Each row of a before or after table is a point. The points were changed in one or more steps. Then noise was added and the rows were shuffled. The steps act on columns, c1 being the first. Write out the steps. A step turns or swaps two columns, mirrors them in a line or flattens them onto one, adds a multiple of one to another, or multiplies or shifts one. Angles are multiples of 10 degrees, from the lower column toward the higher: turns from -170 to 170, lines from 10 to 170 but not 90. Use the fewest steps. Two steps may share a column if one is a turn and the other turns, adds or multiplies; they go together, in the order done. Otherwise the lowest column goes first.
(in the rows, 128 means zero)

Before (10 x 2):
[[171 126]
 [144 142]
 [151 109]
 [162 177]
 [141 123]
 [169 120]
 [ 75 118]
 [112 125]
 [126 150]
 [ 81 124]]
After (10 x 2):
[[122 114]
 [148 124]
 [121 141]
 [178 160]
 [113  81]
 [117  84]
 [140 169]
 [126 169]
 [148 139]
 [114 149]]
Steps: mirror c1 and c2 in the line at 40 degrees

Before (12 x 4):
[[ 92 133 161  80]
 [134 110 123 179]
 [107 136 149 126]
 [127 109 141 137]
 [159  82  85 135]
 [109 136  86 175]
 [153 139  73 171]
 [111 110 150 116]
 [120 112 105 164]
 [130  92  85 173]
 [107 129 149 112]
 [142 136 134 102]]
After (12 x 4):
[[139 179  23 127]
 [133 150  56 162]
 [154 153  34 173]
 [140 129  90 146]
 [ 97  77 111 120]
 [145 167  72 161]
 [109 167  36 155]
 [182 127  35 145]
 [106 122 100 134]
 [112 108  98 132]
 [132 113  83 103]
 [127 106 101 144]]
Steps: turn c1 and c2 by 40 degrees; turn c2 and c4 by -60 degrees; shift c3 by -50

Before (11 x 6):
[[156 152 121 169  87  85]
 [157 132 138 131 145 158]
 [122 178 110 134 138 162]
 [115 170 124 119 147 138]
 [112 120 124 149 142 146]
 [132 170 101 171 152 154]
 [155 167 120 136 154 128]
 [132 168 124 144 141 118]
 [ 80 156  97  25 135 130]
 [151 155 112 140 146 100]
 [151 110 101 156 135 158]]
After (11 x 6):
[[118 101 154 169 135 120]
 [162 155 133 129 148 123]
 [170 140 155 178 152  89]
 [168 139 132 131 141  96]
 [141 101 119 153 145 129]
 [173 116 135 134 153  96]
 [173 152 146 158 137 135]
 [137 184 159  62 135 200]
 [116 139 132 155 142 108]
 [162 110 135 122  88 110]
 [162 116 144 115 147  84]]
Steps: turn c1 and c2 by -70 degrees; multiply c3 by -1; turn c4 and c6 by -50 degrees; add -1 times c5 to c6

Before (11 x 9):
[[123 153 120 129 140 113 105 178 129]
 [140 140  71 119  74 141 149 127 111]
 [127 157 137  49 170 146 121 107 148]
 [108 131 135  88 151  88  97 103 107]
 [143 149 132 124 139  89 104 110 102]
 [134 145 126 125 142 158 141 114 141]
 [121 151  99  99  89 202 135 109 104]
 [122  96 140 119 178 145 155 133  99]
 [175 119 117 131  74 106  98 131 111]
 [146 139 115 111 176 102  94 133 103]
 [122 119 123  99 178 159 110 104 160]]
After (11 x 9):
[[107  96 138 120 138  88  65 101 101]
 [145 112 134  93 134 102  79 113  91]
 [145 110  73 136 107 142 171 125 109]
 [124 141 139 164 148 123 182 134  94]
 [132 110 129 139 133 157 154 110 145]
 [123 111 120 107 136 127  82 176 125]
 [170 141 114 115 105 108  71 132 103]
 [142 104 115 112 147 104  60 132  97]
 [127  47 137 157 147 126 113 111 153]
 [119  89  96 175 115 185 143 110  97]
 [122 112 122 169 149 134  95 104 164]]
Steps: turn c2 and c4 by -130 degrees; turn c4 and c6 by -40 degrees; multiply c5 by 0.4; multiply c7 by 2; multiply c9 by 1.3

Before (12 x 11):
[[138 159  90  79 118 121 157 122  76 184 119]
 [106 153 153 128 111  92 129 148 173 114  97]
 [167 123 119 105 125 144 115  90 117 136  93]
 [103  80  99 124 149 119 122 127 127 193 130]
 [ 96 153 132 115  71 160 144 151 139  70 137]
 [152 138 173 146 114 111 104 136 114 150 176]
 [117 103 109 103 152 127 156 150 174 136 151]
 [154 160  93 147 113 112 105 117  93 109 116]
 [122 120 187 171 151 134 182 128  96 101 146]
 [ 81 137 125 141 184 195 103  95 111  66 123]
 [158 123 116 112 129 146 173 185 148 172 100]
 [134 154 108 141 126 172 130  91 167 121  99]]
After (12 x 11):
[[135 175 129 130 110 137 127 131 124 126 120]
 [154 110 144 129  99  99 132 124 181 137 163]
 [135 159 107 115 119 138 168 120 179 121  95]
 [161 114 113 122 182  95 143 112 145 124 138]
 [ 94 119 137  94 138 157 167  79 161 126 156]
 [ 84 117 120 154 137 142 143 158 106 129 168]
 [113  91  89 133 116 112 101 126  94 111 151]
 [103 109 179 135 133  91 105 118 122 145  89]
 [132  93 107 125 128 119 177 114  75 122 138]
 [132 141 174  59 122 149 117 117 100 144 103]
 [167 138 113 142 159 210 103 161  97 122 119]
 [135 108 101 118 156 155 121 180 148 122 158]]
Steps: turn c1 and c2 by -160 degrees; flatten c3 and c10 onto the line at 20 degrees; mirror c4 and c7 in the line at 120 degrees; turn c5 and c11 by -160 degrees; turn c5 and c6 by -60 degrees; mirror c8 and c9 in the line at 80 degrees

Before (13 x 14):
[[111 188 166 172 122 139 128 156 128 143 120 137 110 127]
 [136 169 149 112 102 106 144 165 153 151  88  95  97 112]
 [133 150  99 115 100  90  74 124 149 108  92 179 142 118]
 [107 156 155  97  99  81  69 133 138 108  91 139 145 147]
 [112 103 146 110 164  86  76 124 105 152 107 174 116 139]
 [ 83 110  87 120 155 141  92 134 141 144  82 113 105 124]
 [156 187 124 109 124 107 122 165 133 153 160 166 119 145]
 [168 129 101 139 111 144 148 151 173 152 145 117 174 154]
 [150 185  86 107 162  78 106  98 179 103 124 111 116 108]
 [125 124  92 100 118  82 147 116 162 102  88 121 165 180]
 [122 124 117  98  96 142 125  97 105 137  87 100 148 161]
 [148 144 127  89 137 130 137 149 156 109  78 114 157 109]
 [104 130 131 126  83 118 143 148 148  95 137 156 150 122]]
After (13 x 14):
[[157 132 137 141 111  94  94 151 173 173 144 127 153 152]
 [ 82  93 145 112 162 128 179 128 104 112  79 132 150 150]
 [115 181 101 111 100 113 129 168 150  99 125 108 151 117]
 [110 130 115 130  84 149 117 146 153 144 113 138  95 122]
 [125 103 182 121 157 174 133 132 140 101 117 112 149 120]
 [ 76 165 142  97  98 129 187 133 138 145  95 123 113 161]
 [131 206  99 171 120 149 157 155 128 107 116 126 142 121]
 [139 123 141  96  92 142 122  97 101 147 127 105 134 161]
 [ 85 202 172 107 162  89 118 101 180 113 140 122 105 123]
 [137 148 122  88 137 109 118 151 155 158 105 108 111 109]
 [117 204 134 109 130  99 132 166 131 121 121 146 154 154]
 [ 91 150 188 113 102 112 152 124 150 143  66 130 109 129]
 [ 86 127 145  99 121 113  92 118 161 165 107 111 102 193]]
Steps: add -0.3 times c6 to c14; turn c1 and c6 by -70 degrees; multiply c2 by 1.3; turn c3 and c7 by 140 degrees; swap c10 and c13; turn c11 and c12 by 50 degrees; multiply c12 by 0.4

Before (14 x 18):
[[112 102 130 129 122 137 121 173 140  91 120 115 137 127 133 117 125 144]
 [106 110 124 136 109  44 159 111 134 108  86 117 109 131 131 115 141 123]
 [112 126 131 128  98 100 164 103 145 102 121 159  95  95 154 103 144 113]
 [117 141 144 146 129 116 135 104 116 120  94 125 110 133 132 136 133 112]
 [120 139 102 136  97 127 138 115 138 101 103 131 132 149 148 110 147 200]
 [ 54 116 124 161 171 132 121 118 155 117 101 118 114 152 133 135 140 156]
 [110 117  98 122 116 127 147 113 113 139 104 192 138 147 136 117 145 129]
 [121 111  92 118  98 135 127 110 148 104 138 123  96 102 152 133 143 109]
 [116 104 105 139 121 127 160 179 119 124  88 128 122 125 154 108  90 125]
 [ 87 140 104 132  95 131 117 122 133 102  91 145 124 130 129 115 127 125]
 [ 86 120 111 118 249  93 137 160 149 114  85 118 130 108 147 109 112 129]
 [100 131 138 113 106 119 136  95 160  92 134 118 131  99 166 171 109 108]
 [ 75 131 103 138 151 130 115 184 157 193 127 134 138 116 133 109 145 128]
 [106 136 110 131 135 135 142 107 146 116 148 131 119 145 132 108 113 108]]
After (14 x 18):
[[121 111  93 151  98 141 127  58 132 142 153 123 104 103 140 132 143 155]
 [110 117  98 136 115 128 147  63 121 119  67 192 141 148 130 117 145 124]
 [106 136 109 128 136 140 142  56 137 131 178 130 113 145 132 108 113 148]
 [122 139 102 134  97 103 137  65 137 185  64 130 122 149 148 111 147  83]
 [117 140 144 117 130 121 137  54 115 126  43 124 132 133 143 137 132 148]
 [ 87 141 104 125  95 131 119  70 130 151  35 144 122 128 131 114 126 143]
 [105 108 123 124 111  51 159  61 126 128  23 117 118 132 135 116 140 168]
 [113 125 131 145  98 107 163  51 127 139 109 158 107  95 149 102 144 163]
 [117 104 106 137 122 128 159 128 121 130  28 127 133 125 155 109  90 132]
 [ 51 114 125 106 171 121 122  69 139 151  60 118 102 150 153 134 140 109]
 [ 98 132 138 162 107 126 135  46 149 148 144 118 104 100 146 171 109 165]
 [ 76 131 102 124 151 131 114 133 150  72 126 135 108 116 137 108 145  95]
 [113 102 129 130 122 131 120 123 140 167 108 115 120 128 133 117 124 131]
 [ 87 119 112 148 249  96 138 109 142 134  20 117 113 108 136 109 110 144]]
Steps: mirror c4 and c15 in the line at 70 degrees; turn c6 and c18 by 20 degrees; turn c10 and c18 by -150 degrees; shift c8 by -50; multiply c13 by 0.4; turn c9 and c13 by -50 degrees; multiply c11 by 2.5
